Each row of a before or after table is a point. The points were changed in one or more steps. Then noise was added and the rows were shuffled. The steps act on how far a point lies along the listed directions, d1 being the first. Write out the steps. A step turns or swaps two directions, mirrors them in a line or flattens them onto one, adds a multiple of one to another, or multiplies one. Angles are multiples of 10 degrees, from the lower direction toward the higher: turns from -170 to 170, lines from 10 to 170 but not 90. Use the fewest steps. Two steps may share a direction if one is a turn and the other turns, adds or multiplies; they go together, in the order done. Otherwise the lowest direction goes first.
(in the rows, 128 means zero)

Directions:
(1): [ 93 113 154]
(2): [101 161 110]
(3): [141 157 162]
Before, 10 rows:
[[145 130 143]
 [121 116  92]
 [132 115 131]
 [109 134  95]
 [ 86 135 144]
 [161 139 117]
 [144 155 125]
 [138 110 143]
 [174 134 129]
 [132 160 123]]
After, 10 rows:
[[164  87 157]
 [189  94 121]
 [113 177  95]
 [ 92 119 102]
 [158 114 105]
 [ 81 179 142]
 [142 103 142]
 [162 113 140]
 [ 72 160  90]
 [134 157 101]]
Steps: turn d1 and d3 by 40 degrees; multiply d2 by 2.5

Directions:
(1): [123 173 113 172 119 125]
(2): [152 151 178 121 107 144]
(3): [127 127  99 117  99 178]
Before (14 x 6):
[[129  71 139  73 130 105]
 [148 172 134 148  90 167]
 [141 136  98 120 100 184]
 [121  88 134 109 148 103]
 [ 97  74 115 113 157 111]
 [121 161 130 155 108 172]
 [139 150 123 131 106 159]
 [102  69 103  94 152  94]
 [106  55 135 103 160 102]
 [127 117 150 101 113 120]
 [155 144 146 114 126 173]
 [160 168 147 136  83 181]
 [133 104 146 133 141 115]
 [114 114  85 115  91 172]]
After:
[[140 134  96 123 100 173]
 [141 163 133 157 120 125]
 [146 134 126 116 130 170]
 [117 158 139 165 130 136]
 [132 105 139 131 135 128]
 [125 113 131  95 104 141]
 [118 118  90 113  87 178]
 [131  72 111  60  95 168]
 [124  91 128 100 126 137]
 [114  63 122  87 122 160]
 [135 148 122 137 118 141]
 [115  81 105  81 116 148]
 [108  84 118 102 131 153]
 [146 153 131 146 109 148]]
Steps: add -1 times d1 to d3; multiply d2 by 0.4

Directions:
(1): [129 126  93 132 128 151 201 142 115 126 149]
(2): [167 115 175 130 104 139 157 135 173 145 116]
(3): [191 125 106 161 168 121 118 135 126 108 117]
(4): [123 133  79 119 114 155 121 114 158 142  72]
(5): [100  91 118 156 126 146 107 172 165 107 147]
Before (11 x 11):
[[131 123 135 134 144 124 134 146 105 124 158]
 [146 101 158 164 128 146 116 173 151 109 160]
 [150 116 108 142 141 136 172 139 136 130 120]
 [ 81 143 150 106 108  98  76 101 140 118 111]
 [130 153 134 123 114 124  85 100 142 152  70]
 [197 119  95 135 150 144 185 140 138 119 127]
 [105 109 146 104 107 120 117 122 144 142 110]
 [132 125  87 148 154 149 146 148 136 134 109]
 [143  95 142 172 147 106 113 160 139 109 180]
 [136 121 101 132 132 122 138 126 141 130 132]
 [130  86 172 140 144 116 104 180 143 102 171]]
After, 11 rows:
[[112 107 183  98  94 109 135 124 139 148 128]
 [ 53 146 163  96 118  79  95 104  93 112 164]
 [147 156 191 127 128  97 126 116  96 143 134]
 [246 118 100 147 151 153 182 137 175 126  90]
 [176  96 159 157 113 164 100 158 200 128  99]
 [136  85 145 143 130 140  83 181 192 116 118]
 [149 128 103 129 129 118 128 114 140 131 117]
 [147  87 104 178 141 130  85 157 183 116 126]
 [174 116 116 139 132 143 168 128 157 142  88]
 [155 147  87 140 164 128 126 119 120 139  82]
 [117 115  99 137 140 141 115 154 121 121 136]]
Steps: turn d4 and d5 by -70 degrees; turn d1 and d4 by 50 degrees; multiply d2 by 2.5; multiply d3 by 1.6

Directions:
(1): [135 123  86 143 129 144 134 155 162 160 131 161 179  94]
(2): [129 124 151 150 159 171  89 100 173 133 127  86 142 131]
Before, 13 rows:
[[128 138 127 117 103  83 168 126  64 112 128 150 103 136]
 [119 100 129 143 123 155 114 119 153 128 140 102 157 128]
 [134 120  88 122 118 109 155 158 119 134 140 178 125 103]
 [119 138  41 108 101  99 170 180 132 148 138 215 179  89]
 [117 142 144 135 122 120 126 112 119 132 138 100 108 143]
 [122 139 162 143 125 132 100 118 105 113 120 112  99 149]
 [122 105 136 150 174 169  84 103 173 143 107  91 148 134]
 [162 112  84 137 107 135 142 162 143 152 118 169 170  97]
 [131 132 121 136 144 141 115 135 139 144 159 104 154 123]
 [151 114  98 145 135 160 117 131 178 164 124 138 190 102]
 [128 120  67 111  56  62 201 194  90 133 137 213 160  93]
 [127 111 113 125 132 142 118 136 109 127 118 121 133 127]
 [132 114 127 141 133 149 118 139 157 146 125 109 153 136]]
After:
[[136 121 177 113 123 129 119  82 103  96 114  76  85 168]
 [115 119 133 103 120  84 142 130  66 105 109 127  78 161]
 [123 138 106 132 113 109 144 141 118 150 140 139 133 121]
 [115 135 160 137 184 186  68  71 201 119 128  67 140 150]
 [121 138 111 138 108 110 128 162 108 135 130 172 139 117]
 [139 114 135 143 162 171  92 110 172 125 138 107 128 116]
 [147 111 172 140 141 163  96  95 145 110 111  77 113 152]
 [124 119 150 117 114 112 131 134 107 119 129 107 107 159]
 [125 134 143 117 129 118 124 128  98 121 159 102 123 146]
 [133 102 156 182 161 202  66  94 231 145 128  58 186 110]
 [119 106 145 119 101 111 136 120  98 102 135 104 113 139]
 [140 129 103 165 141 152 129 123 165 157 128 137 185  92]
 [128 111 113 130 138 137 116 133 109 122 119 111 130 135]]
Steps: turn d1 and d2 by 140 degrees

Directions:
(1): [145 128 162 120 141 140 129  78 121  90 177 131  92 117 187 155 130 145
 112 137]
(2): [107 155  94 125 102 134 129 151 179 133 127 136  91 141 179 119 110  92
  97  90]
(3): [131 140 181 162 159 134 114 139 133 173 140 119 146 154 163  76 102 154
 143 108]
Before:
[[104 142  80 130 111 120 123 179 153 152  77 140 139 125  86 118 119 104
  118 115]
 [129 125  96  98 122 139 136  61 132  45 159 139  52  94 184 199 156 106
   92 145]
 [116 145  97 136 115 117 136 177 145 149  90 133 150 148  89 122 124 107
  136 110]
 [141 120 145 136 142 134 121 133 112 145 128 131 154 130 122 120 114 142
  157 136]
 [122 126  78 110 115 118 140 119 127  81 118 132 116  99  92 158 140  98
  111 132]
 [116 120 100 107 113 105 126 156 117 142 104 130 152 110  64 140 149 112
  147 152]
 [132 136 132 137 134 123 134 147 120 153 102 118 146 136 101 112 121 135
  136 122]
 [103 139  80 121  99 140 140 162 145 120 115 141 115 123 112 142 146  99
   99 119]
 [132 110 155 154 144 122 130 127 118 144 142 128 141 125 125 136 131 160
  132 135]
 [124 109 122 144 123 112 136 132 114 142  97 121 135 125  91 136 137 129
  142 137]
 [109 135 104 141 113 122 119 163 152 161 115 124 127 128 120 114 117 107
  117 108]]
After:
[[133 107 149 142 140 121 115 130 102 143 125 118 155 109  92 129 133 146
  145 144]
 [137 130 147 149 152 117 132 149 109 152 109 125 172 145  80 117 130 149
  159 133]
 [139 140 176 144 167 148 118  66 141  97 188 127  69 125 249 134 119 143
  110 118]
 [130 134 118 129 124 121 134 147 119 145  95 122 142 131  94 124 125 124
  138 124]
 [132 122 161 153 165 125 109 146 106 163 104 130 173 125  82 105 121 161
  153 142]
 [132 124 181 157 157 146 123 129 102 143 150 126 148 130 128 109 136 165
  132 134]
 [116 125 129 154 125 115 129 148 135 162 101 119 131 137 123 110 118 128
  136 117]
 [130 147 170 160 168 130 119 122 134 138 149 121 133 138 161  87  99 147
  130 101]
 [126 126  93 117 111 134 128 148 135 132 109 140 133 126 115 135 120 108
  135 123]
 [113 120  98 138 106 119 136 150 151 129 122 138 119 124 122 148 130 120
  108 118]
 [113 143 147 139 139 113 113 172 138 186 121 127 156 140 122  83 113 130
  148 121]]
Steps: turn d1 and d3 by -160 degrees; turn d1 and d2 by -150 degrees

Directions:
(1): [133 111 109 131 161 102 144  96  99  94 153 194 132 134 135 153 140 129
  93 166 139 190 160 122 156 122 114 168 148 139 136 101]
(2): [118  87  97 122 171 116 132  91 151 142 121 134 134 162 141 115 160 147
 123 113 110  94 172 107  75 116  78 131 104 109 147 179]
(3): [ 56 154 132 143 148 144 153 156 150 110 149 177 122 160 163  95 119 182
 117 117 107 102 108 146 160  96 155 120 140 131 136 136]
(4): [119 118 134 152 119 146 157 109 111 157 144  95 126 192 118 128 139 145
 142 169 118 121 120 174 112 193 146 183 161 105 124 128]
(5): [128  94 143  97 181 109 106 114 101 131 120 126 124 120  82 136  69 141
 119 139 110  64 120 113 177 140 142 156 125 155 100 149]
(6): [ 76 161 155 119 108  79  91 144 122 118 112 134 113 133 124 140 106 144
 156 186 169 134 153  86  84 130 150 138 135 123 155 161]
Before (13 x 32):
[[ 87 125 129 136 151 133 140 132 128 136 132 148 121 161 130 104 129 168
  119 131 110  83 127 143 131 127 125 144 148 122 123 146]
 [ 93 133 126 152 131 118 135 141 106 110 157 164 123 163 141 119 131 149
  132 154 129 154 122 149 135 147 139 150 152 127 136 113]
 [113 150 119 159 114 163 174 148 148 104 163 152 136 137 164 122 151 127
   96 107 122 168 107 164 151 110 152 123 152 107 138  80]
 [107 139 133 117 135 120 118 149 125 129 114 138 119 122 128 121  91 138
  123 144 133 119 121 117 136 117 146 118 124 133 125 137]
 [ 93 147 138 124 119 117 120 146 121 135 111 111 122 155 138 114 126 142
  150 144 138 115 125 133 111 139 139 141 133 116 135 157]
 [114 123 116 147 163  99 146 108 111 106 146 183 133 156 142 137 134 140
  103 170 133 166 155 137 140 124 122 174 150 137 137 119]
 [108 137 139 123 136 118 109 128 127 139 126 102 127 142 126 126 103 139
  144 142 136 100 123 112 128 131 136 124 115 131 137 153]
 [128 118 119 144 125 163 142 121 155 150 139 102 140 151 160  97 159 131
  139  91 112 107 128 148  97 117 112 109 112 103 128 148]
 [100 148 117 145 117 148 154 155 153  90 127 183 134 109 157 113 146 129
   94 100 122 169 123 140 155  77 119  97 122 138 142 104]
 [102 150 131 118 122 120 114 147 139 107 124 155 125 131 152 121 131 137
  121 113 139 127 131 124 116 111 125 114 132 123 152 132]
 [132 134 114 141 110 138 161 132 123 119 153 149 134 125 154 139 157 123
  111 132 138 179 124 152 143 130 130 134 139 124 139 103]
 [116 143 155 108 123 111 100 144 115 131 108 126 123 103 106 121 103 133
  142 134 130  99 120 106 135 122 158 124 123 142 114 148]
 [108 118 133 134 145  97 133 105  98 116 142 164 120 163 140 155 130 151
  119 171 132 149 134 115 136 143 138 176 157 118 133 136]]
After (13 x 32):
[[138 117 137  95 139 104  90 128 136 143  88 111 127  87 103 115 118 118
  142  96 125  72 141  81 102 102 121  99  90 136 119 176]
 [126 127 126 102 140 106 100 138 132 132 100 131 122 103 125 126 100 124
  125 128 139 111 143  92 111 104 121 103 103 130 132 154]
 [ 93 196 140 123  95 107 106 197 140  39 114 227 126  30 157 136 107 106
   92 112 166 219 127  87 184  23 141  59 116 174 150  81]
 [124 106 105 153 177  78 161  72  78  94 162 211 135 178 135 163 147 140
   84 224 145 211 184 142 141 148 117 228 177 137 142 101]
 [ 74 115 136 136 143 115 135 112 119 158 127 123 117 199 118 112 138 175
  137 174 121  76 154 142  82 164 121 178 158  99 136 172]
 [103 159 152 154  91 173 134 155 153 153 137  76 129 154 152  91 132 141
  164 107 123  92  93 161 102 135 157 104 127 102 125 144]
 [129 117 130 121 135 125 105 114 135 159 116  72 132 148 120 125 115 128
  152 128 128  78 133 106  99 143 112 120 103 120 136 170]
 [125 163 139 105 104 102  88 158 134  94 110 155 122  82 143 137 114 110
  126 111 161 146 132  99 122  93 124  92 120 140 151 122]
 [121 157 132 150  94 133 166 147  96 100 170 172 128 120 150 152 140 123
  108 172 158 220 109 164 179 144 166 158 169 136 135  68]
 [127  85 120 148 159  91 157  60  68 127 157 163 124 205 129 176 158 146
  110 220 134 183 161 132 123 193 121 232 183 104 135 126]
 [101 128 132 167 117 110 144 116  74 117 166 152 122 192 124 140 136 144
  140 215 143 187 132 165 125 198 151 205 180 117 135 102]
 [ 81 200 158 160  77 140 159 176 122  83 168 164 125 125 153 143 114 132
  107 166 160 211  93 165 173 126 205 142 186 114 139  54]
 [118 135 143 128 100 129 124 133 112 163 107  60 125 168 118 119 134 127
  168 159 136 107 120 150  89 184 135 159 140 103 125 160]]
Steps: multiply d1 by 2; add 1.5 times d5 to d2; turn d3 and d6 by 60 degrees; multiply d4 by 3
